Each row is a point. To make a cloud, some directions were put in groups of two or more. Within a group, all points are equally far from the middle, so they leave a hole (a ring in 2 directions, a hollow ball in 3). The other directions are filled evenly. Then the cloud was stretched, turned, moved and blurred a little. Count the holes, and give their numbers of directions, smallest first.
In the rows, zero is written as 128.

Cloud (21 x 3)
[[133, 80, 102],
[188, 162, 159],
[143, 113, 193],
[75, 106, 130],
[159, 164, 184],
[179, 179, 132],
[146, 187, 153],
[140, 81, 159],
[144, 142, 197],
[92, 152, 170],
[152, 79, 138],
[96, 86, 152],
[147, 82, 159],
[106, 106, 184],
[103, 125, 189],
[172, 98, 98],
[88, 90, 143],
[125, 148, 194],
[181, 177, 138],
[102, 150, 183],
[128, 147, 196]]
Holes: 1 (3)

Cloud (22 x 3)
[[138, 155, 167],
[72, 110, 145],
[105, 153, 148],
[133, 201, 167],
[106, 180, 127],
[148, 154, 120],
[121, 18, 105],
[85, 126, 84],
[113, 176, 165],
[90, 121, 121],
[141, 198, 96],
[159, 201, 98],
[122, 91, 173],
[142, 178, 103],
[164, 140, 146],
[93, 118, 152],
[97, 16, 153],
[104, 152, 149],
[130, 106, 155],
[129, 97, 149],
[135, 60, 144],
[129, 59, 109]]
Holes: 0

Cloud (28 x 4)
[[146, 154, 79, 155],
[149, 200, 59, 135],
[121, 103, 173, 147],
[188, 155, 104, 101],
[164, 148, 16, 137],
[127, 156, 119, 175],
[105, 149, 84, 151],
[199, 128, 112, 105],
[160, 145, 132, 169],
[109, 114, 113, 186],
[128, 96, 111, 158],
[114, 170, 122, 163],
[132, 163, 100, 150],
[125, 124, 115, 82],
[112, 172, 26, 150],
[99, 196, 65, 148],
[175, 161, 43, 122],
[119, 104, 122, 150],
[168, 158, 105, 202],
[171, 170, 75, 130],
[163, 146, 131, 111],
[203, 147, 73, 109],
[133, 107, 85, 92],
[141, 192, 65, 148],
[91, 112, 87, 87],
[200, 143, 94, 116],
[124, 87, 171, 130],
[104, 135, 116, 98]]
Holes: 0

Cloud (28 x 4)
[[86, 141, 71, 85],
[108, 171, 124, 82],
[127, 130, 67, 63],
[106, 185, 130, 115],
[116, 108, 132, 60],
[127, 63, 101, 145],
[112, 134, 61, 108],
[94, 143, 201, 148],
[123, 62, 109, 126],
[77, 166, 184, 124],
[65, 112, 121, 116],
[130, 82, 136, 147],
[122, 101, 117, 206],
[82, 159, 99, 97],
[75, 124, 163, 159],
[126, 81, 34, 116],
[89, 135, 88, 148],
[87, 128, 178, 199],
[85, 121, 176, 154],
[71, 148, 117, 64],
[136, 129, 186, 161],
[132, 108, 76, 164],
[81, 141, 159, 82],
[133, 95, 149, 192],
[136, 145, 96, 102],
[121, 115, 46, 98],
[123, 95, 158, 153],
[118, 55, 99, 123]]
Holes: 1 (3)
